Rows are points. The points of each table are mixes of a few directions, plus a little noise. Count the directions of each table, and those that both share. Where both have some left over, give the other angles between the two spaces (their principal angles), to ten degrees, smallest first.
(in the rows, 128 means zero)

First (4 x 2):
[[119 146]
 [153  74]
 [101 188]
 [138 104]]
Second (4 x 2):
[[167 154]
 [159 148]
 [118 121]
 [ 69  89]]
Directions: first 1, second 1, shared 0; angles 80

First (9 x 6):
[[131 121 127 145 130 151]
 [125 133 128 115 126 109]
 [115 164 130  40 114   7]
 [132 116 127 157 132 167]
 [139  98 126 203 139 229]
 [132 119 127 150 132 158]
 [126 134 129 115 126 111]
 [126 136 129 109 125 102]
 [127 131 128 120 127 117]]
Second (8 x 6):
[[161 109 116  76 132 127]
 [ 80 129 144 152 123 112]
 [159 105 117  68 134 125]
 [166 112 114  80 133 130]
 [138 111 124  91 131 121]
 [155 137 121 133 128 143]
 [104 168 137 218 121 145]
 [ 60 152 151 207 119 119]]
Directions: first 1, second 2, shared 0; angles 50

First (10 x 11):
[[117 122 112 114 110  94 123 128 133 130 136]
 [125 147 134 136 140 150 135 120 101 113  97]
 [131 147 142 142 148 164 136 121 102 114  97]
 [ 98 133  97 104  99  72 124 121 111 118 114]
 [144  59 110 102  85  53 104 158 231 186 246]
 [ 86 107  70  78  64   7 112 128 143 135 155]
 [150 139 158 154 161 190 136 128 121 125 114]
 [143 158 160 159 170 206 143 119  91 108  81]
 [149 142 159 155 164 194 138 126 116 122 109]
 [138 128 139 137 139 149 130 130 132 130 130]]
Second (8 x 11):
[[162  99 173 135 167 160 128 146 210 164 217]
 [108 152 110 126 117 121 130 115  78 103  74]
 [ 97 147  75 120  78  84 123 113  55 101  48]
 [109 178 154 134 176 176 149 106  78  90  73]
 [146 105 143 129 134 132 125 141 173 151 177]
 [109 146 103 124 107 111 128 117  80 107  78]
 [149  91 129 127 115 114 117 146 181 160 188]
 [144 106 136 128 129 127 123 140 167 148 170]]
Directions: first 2, second 2, shared 1; angles 30

First (9 x 18):
[[139 163 101  21 156 192 121  29 114 138 110 107 144 114 129  63 146 128]
 [115 128 123  88  94 112 166 116 115 113  76 139 123 137 180 170 125 100]
 [138 196 138 165 120 181 125 147  64 151 143 119 155 138 147  62  86  92]
 [168 145 137 249 151 130  82 192 110 146 186 124 137 115  39 105 161 152]
 [100 112 132 117 121  97 154 155 164  83  84 114 140 135 187 204  99 114]
 [ 95  83 132  89 112 104 144 113 160 128 124 141 106 140 163 141  95 139]
 [ 98 109 140 110 145  93 134 135 166 119 141 143 116 104 150 170 112  99]
 [124  91 127 145 126 116 123 146 163 114 128 114 130 146 121 138 116 172]
 [173 128 119 168 129 127 101 122  95 163 158 149 104 118  38  99 204 155]]
Second (9 x 18):
[[133 169  70 142  91 119 138 127 120 154 155 116  94  69 162 121 133 140]
 [123 142 118 183  87 148 135 149 136 113 157  86 146  51 180 203 184 145]
 [ 67  94 166  84 153 133 114 110 109 104 122 127 121 175  81  94 101 115]
 [132  96 168 116 175 121 130 139 146 115  59 156 173 200  57 115 104 125]
 [ 68  99 161 133 142 136 133 144 132  92  82 110 169 142  66 144 130 138]
 [142 169  78 175  79 130 142 143 132 142 158 100 119  42 184 170 165 147]
 [246 151 114 136 123 126 117 114 139 167 185 161 102 129 225 137 142 109]
 [139 110 151  82 157 124 111 102 116 134 139 156 105 187 120  82  96 105]
 [101 122 125 102 145 115 131 124 122 130  96 139 124 158  76  87  96 128]]
Directions: first 6, second 4, shared 0; angles 30, 70, 70, 90

First (9 x 32):
[[155 163  97 160 111 160 156 126 140 125  95 138 117 117 167 144 151 128
  163 153 100 103 101 121 130 170  92  94 136 119  78  97]
 [103 116 144 124 123 186 134  33 126 162 118  70 178 121  87 137 124 101
  127 173 132 178 155  92 102 115 101 203 130 224  87 113]
 [149 125 127 138 150 100 139 191 135 144 102 143 115 113 173 128 122 150
  147 112 148 115  76 118 130 114 107 147 123 100 107 140]
 [221 119 173 118 148 151  94 117 210 115 156 148 110 119 228 169 127 116
   74  97 101 104 157 129  77 117 181 109 130 114 141 127]
 [192 161 106 141 142  52 102 170 153 137 163 228 126 164  65  75 107 130
  181  91 132  78 164  75 103 115 208 171 131  70 134 166]
 [110  95 138 126 162  85 139 194 103 163  91 101 134 105 153 118 110 156
  141 113 172 150  65 120 143  92  81 189 109 132 116 158]
 [100 128 135 113 105 160 125 103 127  87 150 120 107 136 143 152 144 121
   80 132 111 126 143 177 143 148 141  43 138 113 167 104]
 [ 56 126 137 106 105 165 141 105 122  91 147 128 109 145 116 149 139 128
   82 145 145 135 113 171 151 124 135  59 152 109 150  96]
 [ 64 119  97 126 106  95 121 110  34 134 128  75 155 133  19  82 128 121
  153 138 112 162 176 146 170 158 106 135 102 171 174 152]]
Second (9 x 32):
[[144 124 103 149 112 127 125 122  77 135 100  58 138  95 145 123 147 124
  144 131  67 140 158 158 150 190  80  97  91 171 150 133]
 [142 139 128 177 118 117 138 112  85 179 110  72 162  88 120 100 143 180
  120  90  79 112 130 161 132 146 118  75  79 185 143  70]
 [136 145 145 177 126 116 145 114 111 191 125 108 166 104 103  94 134 196
  108  73 108  97 103 151 111 106 156  80  89 171 129  45]
 [127 129 131 127 128 129 128 128 134 125 131 137 125 133 126 128 126 129
  126 129 137 126 123 124 126 121 133 131 132 121 124 130]
 [123 148 166 159 142 119 146 119 158 185 151 168 157 130  91  99 116 199
   92  71 161  86  76 125  93  51 198 111 123 135 114  41]
 [119 104 102  58 130 145 103 151 148  42 132 155  75 166 163 177 123  28
  159 207 153 175 165  95 149 161  87 191 180  64 125 244]
 [139 131 117 149 119 123 128 120  91 147 110  82 143 103 132 119 142 142
  131 116  85 129 142 150 137 159 104  99  97 165 143 109]
 [114 115 123  74 134 141 114 146 164  67 145 176  91 169 144 161 117  65
  140 180 172 153 139  95 132 122 122 184 180  68 116 203]
 [112 120 137  80 141 135 118 142 178  82 153 195  99 166 129 152 109  85
  127 161 187 140 121  90 119  93 150 180 180  67 110 175]]
Directions: first 6, second 2, shared 1; angles 90
